Every row gives one point. Each copy is the shape, with its points in the same order, turned, moved and blurred by noise. Say if it was mirrored as well.
(in the rows, 128 means zero)

Shape (9 x 3):
[[204 133 193]
 [142 147 109]
 [117 157 142]
 [ 59 216 114]
 [145 111 140]
 [182 134 187]
 [108 127 134]
 [149  70 157]
 [128 118 140]]
Copy 1:
[[204 171  95]
 [137 102 138]
 [130 137 161]
 [106 112 241]
 [127 135 109]
 [184 173 111]
 [106 137 139]
 [118 161  72]
 [117 139 121]]
Copy 1 is: mirrored
Copy 2:
[[127 145 235]
 [161 133 136]
 [129 158 135]
 [143 208  63]
 [121 112 158]
 [120 147 213]
 [114 132 123]
 [ 92  83 177]
 [115 122 142]]
Copy 2 is: only turned

Shape, 9 rows:
[[175 122  84 172]
 [119 119 148  89]
 [ 82  91 111 137]
 [ 91  97 135  96]
 [ 73 127  96 156]
 [108  92 142 125]
 [185 183  61  76]
 [128 135 191 167]
 [143 108 121  58]]
Copy 1:
[[163 138  84 146]
 [140 147 161  63]
 [119  97 172 135]
 [131 113 181  85]
 [ 92 117 160 160]
 [150 127 181 119]
 [ 99 152  56  44]
 [160 198 191 135]
 [149 117 134  45]]
Copy 1 is: only turned
Copy 2:
[[179 102  70  93]
 [124  95 165 152]
 [ 77 105 114 121]
 [ 92  88 147 146]
 [ 92 146  94 119]
 [107  89 143 115]
 [205 101  76 206]
 [150 147 174  78]
 [138  63 145 179]]
Copy 2 is: mirrored
Copy 3, 9 rows:
[[173 142  45 144]
 [127 123 154 123]
 [ 86 121  91 115]
 [102 110 137 109]
 [ 73 141  77 148]
 [111 137 114 101]
 [189  78 127 222]
 [133 206 125 116]
 [148  82 152 126]]
Copy 3 is: mirrored

Shape:
[[ 94 165  76 147 152 140 146  99]
 [179  93 136 190 119 186 161 163]
 [145 118 160  73 122 160 112 152]
 [183 107 137  81  82 179  76  81]
 [112 169  76  73  79 100 152 166]
 [ 95 142  94 169  47 120 171 105]
 [114 117 183 122 153 136 181 110]
 [173 160 150  99  58  92 138 140]
 [ 86  87 176 178 161 107  76 107]
 [ 86 106 110 146 166  73 168 145]
 [ 99 127 143 124 169 149  97 130]]
Copy 1 (11 x 8):
[[134 137  91  78  68  81 105 148]
 [194  99 116 128  76 203 134 132]
 [114 135 163  96 156 162 131 118]
 [130 123 115  49 178 192  73  86]
 [103 185 101  65 109 102 195  90]
 [113 137  54 100  42 127 132  65]
 [133 101 176 131  89 110 104  99]
 [142 196 125 102 126 155 143  42]
 [109 113 101 197 130 121  59 140]
 [140 119 107 164 102  56 152 126]
 [108 130 132 123 130 122  93 166]]
Copy 1 is: mirrored
Copy 2:
[[134 181  96 148 149 135 179  78]
 [130  41 135 166 117 137 203 117]
 [148 107 165  80 128 133 116 126]
 [158  83 166 118 143 201  72  75]
 [176 171  89  64  93 168 164 127]
 [136 141  60 156  44 140 167  78]
 [113 144 191 151 103  94 160 103]
 [203 122 153  99  58 143 120 124]
 [116 131 127 174 140  45  90 127]
 [105 174 113 160 114  91 167 163]
 [122 137 146 122 180  98 135 101]]
Copy 2 is: mirrored
Copy 3, 11 rows:
[[ 66 153  94 187 172 140 164 163]
 [167 107 115 194 122  73  91 187]
 [129 166 118 110  78 142  87 156]
 [126 144  57 110 113 147  46 101]
 [ 71 167  66  97  94  84 187 155]
 [ 67 116  71 201 103  70 167 113]
 [115 166 182 165 116 117 128 123]
 [141 130  89  95  70  99 164 103]
 [ 68  70 177 180 126 188 101 135]
 [ 60 112 177 142 143  95 163 167]
 [ 83 135 134 144 127 173 124 169]]
Copy 3 is: mirrored

Shape, 17 rows:
[[ 47 178 121  92 155 137 166 170 133 148 125]
 [131 105  93 123 141 126 167 122  42  87 116]
 [ 79 169 141 127  96 174  56 135 172 117 172]
 [ 61  96 166 161  98 139 154 130 144 188 104]
 [ 91 109 112 204 126  67 134 181 116 131 123]
 [ 79 150 126 148 121 183 174 120 146 140 141]
 [100 166 120 135 193  96  91  75  78 147 109]
 [118 177 127 112  77 118  86  93 144 101  87]
 [ 95 173 165  99 177  80 128 157 140 132 119]
 [186 140  67 125 138 137 119 124  99  90 145]
 [122 136  57 104 135  59 115  90 120 107 183]
 [118  87 129 139  79 158 173  95 210 112 192]
 [ 80 122 160 128 109  85 143  74 144 144 150]
 [139 142 166 163 114 111 144 153 162  49 109]
 [123 211 116 120  53 136  68 134  83 156 142]
 [150 165  88 164 118 181  91 161 155  97 119]
 [ 85 170 144 185 144 145 172 152  94 111 175]]
Copy 1 (17 x 11):
[[ 79 189 194 116 150 137 120 106 192 146  94]
 [ 81 103 131  60 165  97 172 147 108 116 130]
 [ 98 197 148 181 114 186  97 116 165 117 198]
 [ 73 119 187 185  77  86 108 110 167 149 111]
 [ 64 152 113 182 171  47 148 131 137 159 107]
 [ 91 144 167 137  88 157 164  96 181 133 120]
 [ 91 151 191 118 191 124 113  56  61 145 142]
 [122 188 120 118  99 118  69 106 107 105 164]
 [127 217 202 134 163  99 121 124 138 152 126]
 [137 124  88  93 173 154 152 143 103 133 152]
 [129 142  99  94 203 104 124  94 151 181 187]
 [161 109 125 152  75 121 158 113 222 142 193]
 [120 144 179 141 112  69 122  76 145 166 186]
 [145 207 126 149 104  72 176 152 125  95 143]
 [ 53 192 111 126 110 173  67 128  94 177 168]
 [121 168  87 154 124 183 145 141 125 102 118]
 [ 52 172 162 137 123 133 213 108 142 159 136]]
Copy 1 is: only turned
Copy 2 (17 x 11):
[[ 64 165  98 128 124  78 146 148  62 147 142]
 [149 104  87 141 155 135 175  61  81  90 100]
 [110 184 129 158  49 144  83 128  96 114 201]
 [ 77 132 165 171  73 109 179 117 139 174 116]
 [151  74 149 206 124  60 149 120  98 133 147]
 [ 89 183  90 168  97 111 170 114 131 139 151]
 [172 188 149 142 151 116 110  75  55 162  92]
 [174 182 131 126  42 116 117 133  89  95 111]
 [127 156 161 101 144  80 137 159  66 140 149]
 [200 132  60 150 135 161 130 108  84 102 140]
 [206 115  84 108 102  96 122  57  55 151 169]
 [131 132  88 122  46 125 173  88 187 147 218]
 [142 152 163 113  73  92 169  77 110 166 154]
 [167 140 142 144 113  87 156 148 148  54 164]
 [157 176 120 188  36 159 140 137  15 114 138]
 [160 158  77 193 101 143  93 158 124  94 155]
 [110 172 118 199 146  96 187  99  85 108 189]]
Copy 2 is: only turned

Shape (16 x 12):
[[101 162  65 155 112 157 134 142  80 134  82 162]
 [105 139 143 165  94 115 110 139  93 151 183 177]
 [130 124 129 155  80 203  91 169  95  94 127  56]
 [ 97 109 173 165 134  69 105 133  60 109 142 172]
 [ 84  66 123 153 128  88 126 158  99 122 129 184]
 [133 112  85 169 124 192 153 160 105  80 127 130]
 [167 171 188 107 158 190 102 167 194 133  74 114]
 [138 109 151 183  66 158 133  50 170 122 100 131]
 [121 174 144  47 143 115 126  84 142  90 111 140]
 [ 66 150 118 116  96  54 113  62  89 134  66 141]
 [ 72  97 136 116 156 169 120 116  78 161 156 159]
 [238 124 113 127 102  84 119 141 136 109  59 167]
 [ 89 101 122 112 110 134 163 136 135 115 109 121]
 [121 146 127 141 156  78 137 126 112 160 105 118]
 [171 123 186 102 150 138 157 183 117 154 189 200]
 [138 149 193 147 103 181 156 180  60 143 162 132]]
Copy 1:
[[ 82 118 116 159  90 102 116 150 110  96  80 147]
 [143 104 183 137 100  76 143 157  63 144 146 149]
 [131  81 158 117  76 189  83 159  44  87 100  77]
 [143 102 188 134 181  51 143 143  79 151 100 121]
 [122  64 138 110 157  39 117 175 102 140 100 133]
 [126  64 114 129 116 144  99 175  99  57 110 141]
 [ 81 136 150  74 116 231 108 154 156 165 136 116]
 [173  73 179  91  44 130 109  95 173 118 122 116]
 [ 94 152 135  48 150 139 182  65 115 134 113 132]
 [111 152 139  99 103  38 160  67 137 131  59  93]
 [ 74  42 144 142 125 106 153 122  69 157 110 140]
 [198 168 128  60 113 135 109 173 156 141  57 182]
 [105  71 103  79 113 101 152 143 119 112 111  99]
 [136 139 102 129 141 101 162 133 139 169 106 101]
 [130  89 158  94 158 132 194 220  83 180 150 189]
 [122  85 182 153  97 163 186 219  61 131 112 113]]
Copy 1 is: only turned
Copy 2, 16 rows:
[[120 114  60 186 112 123 152 147 138 123 162 145]
 [107 131 167 149 112 148  77 141  91 137 176 170]
 [150 177 154 156  70 167 130 150 152  74  96  71]
 [132  82 171 155 156 103  54 113  89  96 161 149]
 [158  63 160 156 153 107  76 168 120 122 176 124]
 [137 117 152 168 108 136 175 167 173  78 148 126]
 [189 242 156 186 153 104 147 123 185 190 107 116]
 [114 106 197 203  59 144 154  55 149 175 149  88]
 [173 173 119  97 111  56 149  76 148 158 177 114]
 [113  86  86 148  99  65  79  54  92 164 163  94]
 [165 120 131 146 160 171 127 134  96 134 214 108]
 [188  92 145 166 103  75 127  91 166 189  75 201]
 [143 110 149 145 103  89 150 154 132 143 170  84]
 [113 117 126 126 157  89 128 113 103 159 107 119]
 [182 162 202 138 164 124 145 157  86 161 170 210]
 [160 190 176 191 119 137 145 157  58  89 146 158]]
Copy 2 is: mirrored
Copy 3 (16 x 12):
[[115 154  72 101 154 140 139  81  54 104 115 142]
 [ 98  93 121  95 115 115 116 109 101 141 195 120]
 [135 113  88 177  78 197 132 156  54 107 113  86]
 [ 89  85 162 108 124  85 103 113  81  49 199 124]
 [ 78  72 121 105 127  78 130 102 106  73 132 177]
 [129 114  94 135 111 200 160 112  90  73 120 160]
 [187 194 190 169 141 172  89 149 135 133  80 134]
 [ 97 157 128 228  83 126 166  63 125 117 155 126]
 [143 160 174 109 126 111 141  62 145  73  95  70]
 [ 75 158 110 135 166  37 141  67  92  71 117  71]
 [123  46 129 117 160 145  92  63 115 114 136 127]
 [183 214 144 122  57  66 160 111  82  66 119 175]
 [104 105 136 135 138 129 167 115 127  99  90 118]
 [149 125 130 125 184  64 149 112  93  79 140 121]
 [178  87 211  68 111 135 124 109 116 145 157 176]
 [147  76 175 112 135 175 135 123  51 150 167 114]]
Copy 3 is: only turned

Shape:
[[155 136 148  91 115 170 147 137 121 122 105  66]
 [121 171 144 137 154  93 132 190 134 182  92 138]
 [ 93 147 110 124  98 195  71 128 112 141  17 158]
 [111  68 140  60 159 158 148 126 195  72 121 172]
 [117  60  74 146  65 209 141 134 113 165 116 135]
 [160 121 128 141 126 118 142 134 134 116 132  93]
 [116 155 116 142 170 170  94 102  98 190  86 180]
 [117 161  70 156 136 171 122 117 147 117 123 113]
 [156 101  62  85  66 138 145 126  82 149  86  81]
 [136 151 132 197 168  91 169 137 144 116  90 157]
 [ 82  95 143 103 158 108 147  94 156 167 149 120]
 [103 198 150 176 135  56 161 146 119  25 181 153]
 [131  81  70 160 131 138 109  63 115 151 125 176]
 [113  75 189 180 109 131 147 103  92  71  80  71]
 [131 126 103 109 191 210 118 140  82  88 107 157]
 [111  71  44 124 119 149  46 132 103 146  93 149]
 [183 125 166  61 126 196 126 169 159 102 168 150]]
Copy 1 (17 x 12):
[[ 95 153 116  95 127 178 123 103  56 155 138 103]
 [ 79 153 143 144 122  96 180 135 144 171  96  93]
 [104 129 118 179  69 199  76 151 115 185  50 145]
 [ 75 133 111  31 166 184  52 154 176 148 120 103]
 [103  90  64 162 131 144  52 100 105 137 148 179]
 [102 132 132 103 136 132 125 120  91 101 139  92]
 [122 107 117 128  68 144 139 100 154 156  41 153]
 [134 138  68 116  90 149 130 155 110 104 111 126]
 [ 82 137 102 125 100 103  56 105  22 149 128 139]
 [ 93 160 139 132 156 117 156 143 150  73  68  99]
 [ 56 143 116  68  89 129 117  85 175 123 149 113]
 [131 206 203  85 146 125 174 205 141  46 152 133]
 [122  83 112 110  84 113  66 103 149  79  87 152]
 [ 43 137 172 141 136 218 106 103  83  51 135 118]
 [107  97 110  63 131 188 131 159 103 146  64 182]
 [ 87  46 109 132  59 122  59 168 110 140  99 151]
 [153 111 131  47 181 178 112 133 118 199 157 103]]
Copy 1 is: mirrored
Copy 2, 17 rows:
[[122 142 164 111 146 160 154 148 143 132 140  62]
 [139 162 106  98 177 126 112 173 159 185 154 178]
 [145 126 130 138 155 156 111  86  75 236  85 103]
 [ 88 156  54 138 130 136 111 135 141  67  50 100]
 [147  56 134 141  82 207 130 114 106 135 116 133]
 [128 125 141 156 154 131 142 149 173 117 165 116]
 [175 145 110 156 139 124  78 149  48 180 142 148]
 [121 132 107 187 156 186 102 116 123 149 172 112]
 [180  88 143  98  98 165 175  82 150 145 168  81]
 [129 159  99 187 189 116 154 153 144 141 150 190]
 [ 91 164  92 139  69 127 111 175 135 123 146 142]
 [ 80 214 155 194 191 102  97  80 207  88 169 194]
 [165 100 100 207  80 125 107 115 100 128 143 145]
 [ 65 117 189 179 128  88 209 130 132 140 117 122]
 [123 128 115 131 189 137  98 106  48  94 131 105]
 [140  45  81 135 113 130  79  77 103 174 140 120]
 [134 144 142 107 174 156  69 172 159  68  80  79]]
Copy 2 is: mirrored

Shape, 17 rows:
[[119 108 153 127 111  10 106 140 107  89 155 142]
 [127 106  65 154 120 139 126 124 110  95 141 154]
 [130 102 157 158 137 130 124   7 133 124 138  92]
 [119 183 160 129 101 151 137 126 151 212 147 148]
 [136 109  95 139  85 110  63 134 162 148 102 154]
 [120 104 153 151 143 145 125 118  85 105 155 157]
 [121 139 136 152 136 152 134 139 127 101 116 157]
 [113 107 113 122 113 113 125 135 155 101  96 156]
 [140 222 137 107 136 150  98  50 155 171 114 158]
 [130 117 158  95 144 151 115 123 139  99 144  74]
 [108 159 151 136 144 132 118 127 115 103 148  62]
 [170 108 120 141  72 142 117 133 143 102 137 159]
 [125 126 135 149 142 116 108  87  83 156  40 102]
 [133 113 152 159 122 128 113 127 149 115 150 155]
 [104 152 161 124  61 141  98  73 149 157 149 154]
 [110 133 138 155 141 141 109 134 116  91 153 132]
 [123 123 146 158  75 112 102 126 148 101 144  37]]
Copy 1:
[[102 110 126 168 202 147 114 115 157  52 174  88]
 [137 177  77 158 120 102 115  94 148 113 146 167]
 [146 114 174 176  80  92 171  61 106 106 104  97]
 [132 106 185  90  87 144 107 142 100 164 186 161]
 [142 128 126 120  93 125  41 123 165  95 121 139]
 [137 181 143 163 135 127 160 138 135 114 150 147]
 [145 153 123 118 135 121 149 137 156 140 133 168]
 [113 117 113 121 134 116 113 121 160 106 105 161]
 [129 115 218  98 104  52  94 105 117 185 137 125]
 [136 156 122  98 134 140 151 114  94 131  99  95]
 [179 143 121 111 159 128 154 107  85 124 142 111]
 [117 157 112  93  92 129 115 108 182  96 147 135]
 [184  95 133 151 107  45 125 177 114 101  99 122]
 [134 141 145 136 120 158 135 115 165 126 139 139]
 [118 129 213  97  98 120 105  94 126  83 151 154]
 [159 170 126 135 156 129 137 111 137 126 138 139]
 [193 108 112  85 119 163 140  77 109  66 133  94]]
Copy 1 is: mirrored
Copy 2, 17 rows:
[[142  83 134 103 186  19 134 142 101 107 136 148]
 [134 127  84 126 146 146  91 124  73  73 125 158]
 [ 39 140 120 105 132 122 145  80  97 182  99 157]
 [156 194 152 181 156 145 149 143 120 174 121 100]
 [193 138  84 139 127  97 118  71 112 126 133 139]
 [100 132 137 139 160 117  91 134 114  99  80 153]
 [127 152 128 146 128 132 127 138 119  77  97 148]
 [144 133 118 135 104 102 129 111 101  85 142 148]
 [160 228 149  97 123 145 185 117  93 174  83 139]
 [104 104 125  97  95 125 128 150 135 135 103 102]
 [ 90 127 106 101 138 122 154 160 136 123 101  86]
 [166  92 117 168 124 132 126 108  80 111 101 156]
 [108 166 135  92 162 124 142  44 159  99 122 118]
 [130 127 117 163 132 105 120 139 119 127 101 161]
 [142 177 135 170 127  97 146  95  68 170  89 106]
 [113 134 101 129 141 116 117 155 120 100  83 137]
 [ 98  78  66 143 128 103 177 119 125 142 117  78]]
Copy 2 is: mirrored
Copy 3 (17 x 12):
[[148  88 188 116 158 127  83 104 128  91  77 180]
 [108  82 100 138 118 150 116 113 179 102 167 135]
 [185 125 112 139  68 235  92 125 115 151 109 109]
 [144 216 126  99 138 141 165 170 108 117 164 128]
 [120 111 115 134 100 110 144 192 164 137 108 152]
 [127  96  98 129 167 180  89 124 114 120 160 125]
 [ 97 114  99 129 159 157 135 123 137 114 144  98]
 [117  93 138 129 131 130 154 129 165 145 122 120]
 [124 174  78  47  77 172 172 154  95 123 112 118]
 [162 118 138 118 117 128  84 113 116 150 145  58]
 [125 140 139 136 106 138  88 105  90 105 137  67]
 [162 102  89 135 143 137 128 160 185 100 140 111]
 [122 107  92 180  84 155 163 116  57 146 103 125]
 [131 128 114 128 156 163  98 146 153 127 126 118]
 [159 142 142  84 108 183 146 207 121 115 140 132]
 [103 117 123 116 143 157  86 127 131 105 142 104]
 [165 129 172 174  87 128  79 152 130  91 115  74]]
Copy 3 is: only turned
Copy 4, 17 rows:
[[137 141 138 203  96  41  80 125 128 112  81  78]
 [147  94 156 158 132 148 125 112  95  82 129 127]
 [167 163 129  56  52 128 122  90 150  99 128 100]
 [ 82  90  95 120  92 140 115 116 131 206 175  97]
 [137  71 109 140 108  73 104 112  87 127 140 172]
 [117 129 125 134 121 150  75 119 117  83 131  77]
 [107 123 135 141 123 149  96 155 124 106 152 125]
 [119 125 121 168 110 113 114 131 123 105 125 168]
 [146 127 108  94 120 112 131 107 171 185 232 120]
 [115 164  80  97 132 119 146 147 120 109 103 100]
 [116 167 123 107 113 114 148 165  94 124 129  69]
 [150  61 101 147 113 132 108 146 130  99 117 133]
 [169 185 132 104  90 128  70 123  74 157 150 152]
 [103  97 125 124 103 113  94 136 137 101 124 109]
 [125  93  70 129  56 109 121 101 139 134 185 100]
 [106 129 135 130 123 122 110 147 109  85 142  89]
 [138 125 104 107  58  87 161 177  79 114  93  94]]
Copy 4 is: mirrored

Shape:
[[ 37  83 161 134 114 176 137  65 106  99 103  74]
 [190 137 154 192 148 108 126 132 143 117 135 117]
 [156 129 137 161  87  98 122 103 129 147 115 174]
 [166 114 130 204 114 153 150 167  58 150  44  47]
 [152 107 151 193 119  27 120 111  91 158 168 135]
 [163 149 191 157 113  54 105 112 181 166 146 106]
 [151 108 125 106  74 127  91 148 156  93 129  96]
 [130  97 148 102 134 154 130 141  34 220 138 114]
 [ 70 187 136  94 126 158 113 108 138 171 152 123]
 [120  88 116 178 139 103 122 183  96 117  52 122]
 [123 115 134 110 118 130 200  74 115 145 160 105]
 [129 125 188 184  98  78 141 161 121  76  72 124]
 [116 207 147  78 129 156  65 120 122 115 114 120]
 [107 114  87 157 125 138 126 108  99  96 105 137]
 [121 147 131 174  90  61 148 122 126 139 153  89]
 [159 129 102 191  72 158  88 184 134 118 178 118]]
Copy 1, 16 rows:
[[ 83 120 123 126  93 188  73  70 151 166 192 195]
 [184 129 118 108  91 107 118 127 190 126  99  92]
 [185 142  86 158 149 108  68 122 148 130 131 104]
 [107 130 136 175  47 110 101 146 209 227 163  63]
 [178 136  81 118 108 121  98 142 141  72 179  46]
 [190 128  80  88  93  43  84 114 155  90 144 118]
 [169  79  87 117 100 113  88 151 115 184 114 161]
 [134 165 165 184  83 112 120  92  62 169 187  80]
 [115 198 116 130 124  91 112 104  91 137 134 197]
 [100 107 155 139 109 131  54 177 168 170 131  72]
 [111 118  84 155 122 130 144  52 124 124 146 128]
 [141  82 124 157  90 117  55 171 209 108 136 126]
 [145 189 115 142  69 106  72 135  96 147  82 202]
 [113 143 105 139 131 181  82 135 148 165 117 120]
 [129 127  55 123 109  95 123 150 159 108 168 112]
 [206 131 108 118 131 124 152 197 147 193 138 134]]
Copy 1 is: only turned
Copy 2:
[[123 110 119 107 163  63 161  83  88  56 211  73]
 [141 138 165 110 124 139 187 153 150 128 120 197]
 [112 161 158 123 128 103 115 128 110 112 116 196]
 [198  77 246 136 128  62 164 115  77 162 135 145]
 [186 170 158 117 117 126  90 151 162 122 178 226]
 [163 191 144  86  87  97 148 170 175  93 124 190]
 [171 130 108 108 112 115 144  98 128 100  69 122]
 [179 149 178 129 143 135  86 177  38 155 178  89]
 [100 222 156 120 155 107 127 142 122  95 143  73]
 [161  61 181 138 179  73 114 130 133 146 122 158]
 [124 184 114 104 136 117 160  90  96 158 193 133]
 [152  88 132 170 139  50 174 144 150 108 129 200]
 [ 80 165 174 173 105 127 137 141 118  66  88  73]
 [112 108 184 144 182 123 117  78 112 120 145 139]
 [190 186 151 126 137  91 140 100 162 118 143 176]
 [201 152 168 129 179 161 149 117 106  86  65 173]]
Copy 2 is: mirrored
Copy 3:
[[ 85 117 186 121 115 153 181  77 122 165  74  52]
 [141 121 116 155 157  98 114 183  89 140 170 102]
 [116  96 121 151  89 102  91 167 126  68 134  87]
 [ 83  75 112 107 216 193 108 180 121 132 137  33]
 [153  42 116 127 100  76  79 206  77 125  94 111]
 [ 96 139  99 131  81  49  72 193  67 150 153  87]
 [135 197 154 139 107 150 118 193 128 130 108  82]
 [110  45 125 125 107 207  48 138 154 174 131 129]
 [ 65 146 137 154  94 111 105 115 180 185 120 129]
 [114  88 175  82 191 136 118 198 136  94 126  90]
 [110  96  85 127  66 155 168 129 123 156 109 107]
 [ 91 124 145  97 174 103 119 177  63  74  94  73]
 [108 192 140 147 143 109  69  98 186 149 121 125]
 [141  98 156 126 147 128 161 156 166 104  91  89]
 [107 103  84 128 110  91 120 204 105 148  85  88]
 [112 151 156 213 145 148 107 246 122 133 109 102]]
Copy 3 is: mirrored
